Every row gives one point. Each copy is the shape, with its points in the same order, stretched, turned, moved and blurred by noise. Say if it was mirrored as well.

Shape (8 x 2):
[[ -4.6   0.1]
 [ -7.5  12.4]
 [  9.0  13.5]
 [-20.6  -4.2]
 [-31.8 -24.9]
 [-20.1 -11.4]
 [  9.1   5.0]
 [  2.6   7.9]]
Copy 1, 8 rows:
[[  3.4   2.5]
 [  8.3  11.3]
 [ -8.5  17.7]
 [ 20.3  -6.5]
 [ 31.4 -32.2]
 [ 20.7 -16.4]
 [ -9.9   7.1]
 [ -0.6  11.6]]
Copy 1 is: mirrored
Copy 2, 8 rows:
[[  3.1  -0.5]
 [ -9.1  12.7]
 [-17.5   1.4]
 [ 20.9  11.9]
 [ 39.9   9.6]
 [ 25.3   7.3]
 [ -7.3  -7.3]
 [-10.6   0.7]]
Copy 2 is: mirrored

Shape, 6 rows:
[[ 18.4  10.2   7.5]
 [ -3.7  -5.1   7.2]
 [ -3.2   2.3  -0.3]
 [-35.3   6.6  -6.6]
 [  7.3 -19.4   4.9]
 [ 17.6   7.9 -33.4]]
Copy 1 (6 x 3):
[[ 18.2  -6.2   9.8]
 [ -9.6 -11.4   1.9]
 [ -7.0   0.1  -2.9]
 [-35.6  16.7  -7.4]
 [ -3.2 -26.7  -3.5]
 [ 22.3   5.4 -34.9]]
Copy 1 is: only turned
Copy 2, 6 rows:
[[ 27.1   4.3  -5.9]
 [ 10.6  -7.2   4.8]
 [  7.5  -4.6  -2.0]
 [-16.4 -20.7 -10.7]
 [ 13.5   4.5  22.2]
 [  3.2  33.8  -6.3]]
Copy 2 is: mirrored

Shape, 7 rows:
[[-23.8 -40.2   1.4   6.8]
 [  3.8  12.5  10.2  -3.4]
 [ 23.2 -32.2 -17.9  17.9]
 [ -3.3  14.6  -5.2  -8.7]
 [  0.6   0.9 -12.4  12.6]
 [  3.1   0.4  -5.3  -9.9]
 [  6.5  21.3  -0.7   9.4]]
Copy 1:
[[-33.3 -38.0  -2.9   9.6]
 [ -0.3   6.7  11.4  -6.1]
 [ -2.0 -12.8  -7.7  48.9]
 [  1.7   5.2  -2.2 -10.6]
 [ -8.9   4.1  -9.6  11.1]
 [  3.4  -5.4  -3.9  -2.4]
 [ -2.3  21.2   2.5   1.0]]
Copy 1 is: only turned
Copy 2, 7 rows:
[[-11.7 -30.4 -29.6  27.7]
 [  2.5  -5.8   9.9 -10.6]
 [ 28.8   1.2 -40.8  17.9]
 [ -6.4   8.4  -1.8  -5.4]
 [  4.7  10.1 -11.6  13.0]
 [ -1.8   2.4  -9.5  -8.4]
 [  6.9  11.5  10.4   5.6]]
Copy 2 is: only turned

Shape (10 x 6):
[[ 22.1   8.3 -17.1 -21.0  16.9  16.9]
 [ -4.0 -18.7 -14.6  -1.0 -16.8  -7.3]
 [  7.2  21.1  30.6   8.9 -22.9   2.8]
 [-13.5   3.1  -0.6   3.9  -6.1 -24.7]
 [-14.5  -2.3   1.2 -29.3  26.9  -5.2]
 [ -6.5  -0.5 -15.6  13.0   6.9 -12.9]
 [ 10.9  -9.9   8.3 -18.2  19.1   6.8]
 [  2.0  11.6  10.0   3.3  -9.4 -29.9]
 [  9.6 -29.8  23.4  -2.5  21.9   5.8]
 [ -9.5  18.0   6.1   2.4  -1.3 -12.4]]
Copy 1 (10 x 6):
[[ 23.7  -2.5   0.6 -26.1  13.7  23.5]
 [ -8.8  -4.8 -32.6  -5.9   3.8  -2.2]
 [-14.6  41.2   1.3 -12.3 -10.5   2.0]
 [-16.9   1.5  -5.0   0.6  12.5 -15.4]
 [-11.5 -27.2  14.5 -30.6   8.3   1.3]
 [ -0.6  -8.7  -5.6  13.1  14.0   1.2]
 [  6.2 -14.4   3.8 -25.5 -10.6  10.4]
 [ -5.6  19.2   1.1  -3.2   3.6 -22.0]
 [ -1.7 -25.7  -1.3 -14.0 -33.2  11.0]
 [-14.7  12.6   8.2  -4.7  14.9  -4.5]]
Copy 1 is: only turned
Copy 2 (10 x 6):
[[  1.0 -13.0 -21.6 -18.5  36.2   2.0]
 [ -8.6 -11.1  -6.4  -9.1 -13.7  -9.1]
 [  2.0  14.2  17.9  28.1   2.8 -30.4]
 [-15.4  17.2   4.5  -6.0  -8.9  -6.0]
 [-23.1  -2.2   9.4 -35.5  32.7   6.4]
 [ -7.9  13.5  -4.5  -5.2  -1.9  14.1]
 [  6.7 -12.9   5.8 -25.2  24.3  -2.5]
 [ -1.8  26.0   0.4  -3.6  -5.8 -17.4]
 [ 16.7 -14.8  25.1 -27.3   9.7  -2.1]
 [-14.6  19.8   7.1   4.8   8.0  -5.8]]
Copy 2 is: mirrored
Copy 3:
[[ 23.3  21.0  -9.3  25.0 -14.7  -9.9]
 [  2.4 -16.3  -3.5  -8.3 -23.8  21.3]
 [-28.7  25.7  23.0 -21.5 -17.0  -4.7]
 [ -8.8  -2.8 -13.3 -27.1  -5.3  11.7]
 [ -5.8   0.1 -26.8  19.9  11.9  -0.2]
 [ 16.5  -6.9 -13.4 -18.6  -1.7   6.4]
 [ -3.4  -2.4  -1.7  22.2  -4.4 -11.8]
 [-17.5   6.5  -8.8 -32.2 -15.0  -4.1]
 [ -9.2 -29.3  13.6  15.5   2.2 -15.5]
 [ -8.2  12.8  -8.0 -20.8  -0.3   4.1]]
Copy 3 is: mirrored
